Each row is a point. Each copy is the shape, with its points in the same order, turned, moved and blurred by noise. Is it also mirrored, or only turned?
In the rows, zero is written as 128.

Shape (6 x 3):
[[162 150  53]
 [ 92 126 158]
 [132 115 138]
 [102 131 150]
 [173  84 131]
 [ 92 110  65]]
Copy 1:
[[138 187 186]
 [ 76 108 101]
 [115 124 115]
 [ 96 119 111]
 [176 107 128]
 [ 88 121 202]]
Copy 1 is: mirrored
Copy 2, 6 rows:
[[203 108 162]
 [100 137 105]
 [108 112 129]
 [107 138 115]
 [116  66 155]
 [185 105  86]]
Copy 2 is: only turned

Shape (7 x 4):
[[ 95 146  90 194]
 [113 103 161 104]
 [141 137  92 100]
 [118 185 145 144]
 [120 111 102  68]
 [171 193 143 132]
 [102  85  91 136]]
Copy 1, 7 rows:
[[138 141  49 155]
 [139  80 148 106]
 [152 156 127  83]
 [ 81 138 111 134]
 [163 119 134  54]
 [ 87 175 154 134]
 [187 108  92 110]]
Copy 1 is: only turned
Copy 2:
[[111 125  42 166]
 [130  89 155 142]
 [156 142 114 103]
 [179 129  98 178]
 [156 107 134  80]
 [187 181 118 178]
 [ 98  99 100 108]]
Copy 2 is: mirrored
Copy 3, 7 rows:
[[172 152  56 153]
 [ 77 134 133 131]
 [152 102 141 124]
 [153 188 116  98]
 [124  96 166 151]
 [162 159 134  59]
 [123 103  89 173]]
Copy 3 is: mirrored

Shape, 9 rows:
[[173 161 156 162 167 152]
 [164 111 158 148 115  91]
 [181 126  94 112  99 151]
 [ 82 123 104 141 178 140]
 [144 101 124 101 109 102]
 [136 180  74 109 142 118]
 [159  92  88 122 160  92]
 [ 94 109 143 191 158 100]
 [ 76 100 147  67  95 193]]
Copy 1, 9 rows:
[[178  74 159 135 130 151]
 [179 133 147 117 137  80]
 [156 152 167  84 185 144]
 [ 87  72 119  85 130 123]
 [134 162 155  95 150  91]
 [110 133 112 130 183 163]
 [116 112 157 111 190  77]
 [141  66  98  96 117  74]
 [ 93 168 174  34  80 152]]
Copy 1 is: only turned
Copy 2, 9 rows:
[[119 112 134 141 161  61]
 [163  84 115  88 133 107]
 [138 123 147 117 192 165]
 [117 185  98 117 103 103]
 [156 107 122  95 120 159]
 [162 149 166 176 133 137]
 [158 115  77 146 136 150]
 [160 154  76  97 101  64]
 [ 63 156 159  48 120 165]]
Copy 2 is: mirrored
